Rows are points. To make a cloud, some directions were put in groups of two or more. Within a group, all points are equally far from the middle, so they leave a hole (a ring in 2 directions, a hollow ball in 3). The other directions are filled evenly. Then the cloud was stretched, turned, moved and blurred a little. How many holes are there, and how many directions does each take, smallest first?
(in the rows, 128 means zero)

Cloud, 14 rows:
[[ 86 142]
 [150 140]
 [110  87]
 [122  85]
 [ 93 145]
 [177 153]
 [145 112]
 [130 149]
 [164 197]
 [150 192]
 [109 158]
 [110 172]
 [ 82 154]
 [132  88]]
Holes: 0

Cloud (21 x 3):
[[102 176 139]
 [102 178 137]
 [ 87  74 115]
 [127  89  86]
 [112 124 179]
 [ 96 150 152]
 [133 109  73]
 [137 128  62]
 [163  68 152]
 [102 126  62]
 [149 138 152]
 [137 121 177]
 [ 76 109 113]
 [148 147 149]
 [163  74 155]
 [159 130 134]
 [102 157 151]
 [ 77 127 139]
 [ 80 125  92]
 [ 81  94 110]
 [153  89 180]]
Holes: 1 (2)

Cloud (26 x 4):
[[149 143  89 107]
 [112 189 153 150]
 [153 112 144 135]
 [ 56 121 117 106]
 [127  99 119 148]
 [ 71 124  94  91]
 [ 81 154  86  92]
 [119 161  76 117]
 [154 168 139  82]
 [125  81 165 110]
 [149 141 170 132]
 [130 155  80 128]
 [ 98  73 118  94]
 [133 122 134  56]
 [141 126 104  68]
 [145 187 147  96]
 [164 135 123 125]
 [113 170  89 148]
 [154 178 148 100]
 [117 111 155  60]
 [ 83 136 181 126]
 [ 97 181  83 110]
 [123 115 147  56]
 [ 55 130 119 103]
 [ 58 132 150 129]
 [ 68 136 146 149]]
Holes: 2 (2, 2)

Cloud (46 x 6):
[[ 97 154 162 115 121 136]
 [ 58 135 166 114 164  55]
 [102 106 179 124  72  80]
 [164  65 152 108 110  92]
 [117 104 139 109 127 152]
 [139  92 162 126  69 105]
 [103 106 168 150  75  99]
 [152 132  87 119  92 122]
 [ 97 150 118 116 154  96]
 [156 137  91  96 127 121]
 [140 151 165 106 154 152]
 [123 119  92  67 184 137]
 [106 172 119  97  95  84]
 [133 165 190  86 131  91]
 [128 137 179  98  97  67]
 [143 104 169  99  73 101]
 [124  85 166 119  73 139]
 [ 85 139 167  80 133 118]
 [148 186 102 110 116  72]
 [ 76 122 132  79 125 134]
 [ 96 104 123  65 100 106]
 [ 89 133 168 106 132  38]
 [ 96 124 142  78 165  49]
 [144 108 107 109 108  56]
 [ 85  96 139  84 121 104]
 [ 91  83 106 124 164  69]
 [117 193 148 116 111 132]
 [113 110 175  56 126  82]
 [105 112 119 125 154  65]
 [139 166 174 128  90  97]
 [112 170 107 144 102  85]
 [112  86 101 129 117  84]
 [154 112 131 117 163  75]
 [173 117 120  73 120  90]
 [119 129 177  53 171  86]
 [176 108 188 129 107  84]
 [166 161  98 152 137  86]
 [128 105 151 125 130  89]
 [108 143 152  54 148 134]
 [153 126 170 123 175  85]
 [140 123 133  86 158 145]
 [ 91 123 194  86  99  75]
 [132 141 137  60 142 124]
 [140  95  98 110 115  57]
 [ 97 147 104 109 146 131]
 [162 117 123 117 151 144]]
Holes: 0

Cloud, 87 rows:
[[120 131 139 160  92  85  82 150]
 [ 56 129 136 133  96 170 127 131]
 [165 142 119 178  86 142  95 108]
 [150  77  74 145 136 183 102 177]
 [163 102 162 117 128 177 111 201]
 [ 92 106 168 125 107 172 130 172]
 [123 159  78  96 143 146 142 116]
 [127 115 100 137 145 193  82  95]
 [129 122 158 144 105 172 167  98]
 [ 94 141  71 138  81 101 141  91]
 [154 121  98 174 111 113 109 176]
 [ 60 136 106 138 123 171 148 114]
 [ 97  80 127 129 182 115 174 134]
 [136 148 168 156 111  96 118 143]
 [104 115  86  88 139 175 107  95]
 [131  74 106 110 102 192 132 138]
 [109  83  81 109 101 129 156 150]
 [154 112 150 190 169 167 105 108]
 [126 147 160 145  86 150  62 150]
 [183  84 117  97 139 191 124 149]
 [140  54 181 157 164 136 147 144]
 [142 126 114 117 123 159 185 175]
 [115 170 100 148 112  94  94 161]
 [104 125 104 140 106 194 156 119]
 [137 160 103 114  60 105 118  64]
 [ 82 105 134 175 133 180 163 175]
 [149 126 144  83  71 151 127 125]
 [170 108 130  83  91 164 107 143]
 [120  52 125 140 116 207 138 140]
 [147 131 184 169 157 128 166 126]
 [155 112 178 166 123 112 163 163]
 [123 113 114 136 139 185 106  73]
 [162 101 133 112 201 176 149 184]
 [101  63  78 172 125 128 110 144]
 [148 143 110 114 130 106 154  64]
 [134  44 141 167 135 152 140 111]
 [ 99  62  83 140 153 190 127 137]
 [208 117 131 129  95 114 134 147]
 [ 99 138 125 122  89  85 163  96]
 [157  96 135  82 111 105 121 105]
 [151 149 143 120 128  99 176 102]
 [120  51 153 184 139 121 153 169]
 [121  94  55 136 157 159 104 132]
 [157 109  96 123 101 103  59 105]
 [ 77  99 159 117 160 175 112 115]
 [ 93  39 113 155 145 146 175 169]
 [172 158 175 113 118 147 148 127]
 [137 142 139 168 154 112 158 176]
 [185  66 146 113 131 130 162 126]
 [132  50  67 149 140 161 154 152]
 [114  82 138 160  85 187 110 126]
 [125  82 129 108 153 103 146 181]
 [124 154  99 112 119 182 115  77]
 [ 66  81 118 158 121  99  96 162]
 [ 87 123 123 109 178 145 166 137]
 [184  96 151  88 137 139 126 119]
 [115  75 138 159 190 119 132 180]
 [ 89 101 136 108 175 138 106 180]
 [124 131 111 145 122 118 163  64]
 [132  85 152 184 110 134 189 126]
 [142  96 131 158  90 165  63 132]
 [182 140 128 130 126 168 158  80]
 [ 86 164 144 124 145 147 126 165]
 [164 136 135  86 131  92  73 106]
 [124 107 133 123 121  76  94 173]
 [144 141 106 101  80 160  60 159]
 [161 152 108 138 119 100 139 171]
 [127 136 117 109 186 110 135 155]
 [163  86  87 143 169 161 106 191]
 [113 108  96 134 114 161  57 183]
 [127  94 146 186 109 133 182 117]
 [110  99 130 148 128  85  65 144]
 [122 120  92 141 154 147 201 123]
 [164 141 115 100  63 158 105 112]
 [110 101  74 149 102 162  79 171]
 [151  81 124 129 172 214 167 113]
 [108  70 103 184 196 208 167 143]
 [144 163  66 120 150 129 130 125]
 [140 131 126 190 193 138 150 175]
 [137 154  98 144  93 122 121  54]
 [148  74 169 168 131 175  88 166]
 [ 93  37  97 169 144 154 161 160]
 [163 111 103 191 105 117 113 157]
 [ 89 120 110 194 137 176 137 166]
 [179 118  96 115 156 104 135 104]
 [137 148  58 152 112 127 140 118]
 [ 91 133 154 162  95 177  91 136]]
Holes: 3 (2, 2, 3)
